Each row of a before or after table is a point. The points were changed in one or more steps. Then noise was added and the rows were shuffled. The steps act on how far a point lies along the listed directions, d1 being the first. Write out the steps. A step turns or swaps two directions, mirrors them in a line or flattens them onto one, adds a multiple of one to another, or multiplies one. Angles are multiples of 10 degrees, from the lower direction toward the higher: turns from -170 to 170, lines from 10 to 170 but not 90. Use the fewest steps. Two steps may share a direction if one is a turn and the other turns, adds or multiplies; they go together, in the order done. Otherwise the lowest direction goes first.

Directions:
(1): [-23  32]
(2): [-32 -23]
Before, 10 rows:
[[ -9  33]
 [-20  11]
 [-23 -19]
 [ -4  -2]
 [-10  17]
 [-55 -71]
 [-22   7]
 [-38   8]
 [-15  -1]
 [ 42  -4]]
After, 10 rows:
[[-22 -20]
 [-49  -1]
 [ 51   2]
 [-19  10]
 [-22  25]
 [ -3  -1]
 [-45 -63]
 [-15  -2]
 [-28   6]
 [-30   2]]
Steps: add 0.5 times d1 to d2

Directions:
(1): [ 27 -46   4  -5  38 -20]
(2): [  2 -35  -9  30 -14  48]
(3): [ -7   0 -48  37  -2 -32]
Before (8 x 6):
[[-18  27  17 -11 -14  40]
 [  1 -28  13 -23  26 -26]
 [ 15 -32  20  16 -18  49]
 [ 22  -4  -2  20  17   5]
 [-40  52 -16  22 -51 -20]
 [-26  63  19   7 -40  24]
 [  7  13 -13 -28  17 -66]
 [-20   2 -35  30   5 -20]]
After, 8 rows:
[[ 20   0  -9  20  22 -15]
 [-13  43  -2 -36 -10 -43]
 [-11  -1   5 -24  19 -43]
 [-20   1 -35  33   3 -15]
 [-14  30  46   8 -41  80]
 [ 27 -51   7  23   9  14]
 [-10   2  32 -13  -8  62]
 [-34  21  12  18 -53  41]]
Steps: turn d1 and d2 by -40 degrees; add 0.7 times d1 to d3

Directions:
(1): [ 15   3 -19 -50 -32  20  20 -44   7]
(2): [ 21  -7  31 -53  34 -20  19  28  -4]
(3): [-48 -55  20  -5   9   9   9 -17  28]
(4): [ 24 -35 -22   6  38  40  -8 -10 -39]
(5): [-20  36   3 -10  48 -13 -25 -46   2]
(6): [ 11 -35 -32 -13 -10 -53 -39  -6   0]
Before (12 x 9):
[[-10  17  -3  13 -20  -6   2 -10  -6]
 [-23 -29 -15   4  25   4 -25 -33  11]
 [  4  33  22 -21  27  -6   2   0  -6]
 [  7  -9   0 -13  -4 -28 -11   3  12]
 [  5  37   1 -33  19  13  11 -10   9]
 [ 16  34  -6 -28  17  19  15 -15 -10]
 [ 24  46  13 -13  22  33  11   0 -12]
 [ 20   4   7 -21  -6  11  25   1   1]
 [ 14  40  27 -11  -6  24  17 -16  21]
 [-50 -39   7  36   3  -6  -4  -6   8]
 [  3   6  -7   1 -32  13   0  21   0]
 [-19   7  -1  24  -7   1   8  10   6]]
After:
[[ 41  57 -42  16  37  12 -34 -23 -34]
 [ 42  80   9  -1 -11   4  13  28  -5]
 [-45 -40   3 -68  13  -1  12 -64  39]
 [-26 -35 -12  31   3 -15 -10  12   0]
 [-49  -6  37 -32  28 -40  -6 -24  36]
 [ -4 -30  -3   2 -37  25   9  17  10]
 [-45 -23   3 -64  13 -14   0 -51  51]
 [ -5 -40   5 -43 -31  -9  26 -19  32]
 [-75 -95  25 -44  23 -12 -10 -51  58]
 [ 16   3 -31  60  14 -29 -43  29 -43]
 [-15  -3  -3  10  -9   8   2 -22  -9]
 [-53 -85  15 -50 -13 -23 -14 -68  70]]
Steps: multiply d1 by 2; add -1 times d2 to d4; multiply d6 by 3; turn d3 and d6 by 120 degrees; multiply d5 by 1.6
